Rows are points. Two turns around zero, p and q, are shown by what they do to some points. Where does a point land after both, in the order given? Backwards means that the second turn is done in reverse. Each puzzle has new turns, and all numbers are rounded.

Turn p:
27 11 -14 => 10 -12 -28
8 -36 -37 => -20 35 -33
-30 -14 -8 => -4 29 17
-43 6 4 => 12 21 36
35 5 11 => -6 -31 -20
2 28 44 => 8 -43 29
Turn q:
-46 8 -37 => -48 30 -19
16 28 22 => 0 -37 11
22 3 0 => 9 -6 19
8 -38 15 => 38 13 -11
Where do these land?
q, then p: -1 19 3 => -12 11 10
p, then q: -25 6 -26 => -9 -26 24
p, then q: 2 -34 52 => 3 4 -62
p, then q: 47 6 -27 => -14 45 27
q, then p: -23 3 -2 => 13 19 1

Turn p:
-11 -80 -4 26 -15 12 => -65 -50 14 15 15 16
1 1 0 18 0 28 => 9 -15 10 1 -4 26
-16 24 -25 11 -12 -49 => -8 22 -33 17 -41 -23
16 27 -9 -32 -4 11 => 38 -2 -10 -18 7 -18
7 17 10 13 -23 -45 => -6 22 9 18 -34 -33
-14 -23 4 11 -13 14 => -22 -20 10 -7 -4 13
41 28 10 -31 68 16 => 57 36 -3 8 61 10
-24 6 14 -16 -1 13 => -3 8 2 -33 1 8
Turn q:
17 -45 35 13 8 -8 => 47 21 -3 12 0 -32
-16 -51 17 19 39 -9 => 20 41 14 16 31 -41
15 48 -35 22 -1 -21 => -15 -47 -8 7 30 35
-33 11 -9 4 8 3 => -29 17 2 3 13 10
16 29 1 -7 -16 43 => -18 -23 2 16 -44 12
57 38 8 -42 -41 -6 => 29 -52 -2 -32 -48 37
-23 2 33 -15 0 9 => 2 36 7 1 -20 13
-39 -23 -28 21 -10 -13 => -27 19 -30 -9 33 -18
5 -10 -21 -15 13 3 => -9 -10 17 -14 5 -17
Where do these land?
p, then q backwards: 19 -24 15 -3 2 8 => 4 5 -17 4 29 -6
q, then p: 9 -28 -21 -27 -1 -29 => 1 17 -11 -9 36 -33
p, then q: 29 -2 10 -18 -23 -38 => 31 6 -13 -11 36 25
q, then p: -33 29 16 9 31 23 => 6 15 22 -14 -31 43
q, then p: -8 37 -14 37 30 36 => -36 5 15 8 -24 55
p, then q: -34 11 3 46 10 14 => -32 1 -20 18 -44 -2
p, then q backwards: 18 -24 -9 -44 -49 -13 => 29 -44 -51 -5 0 12
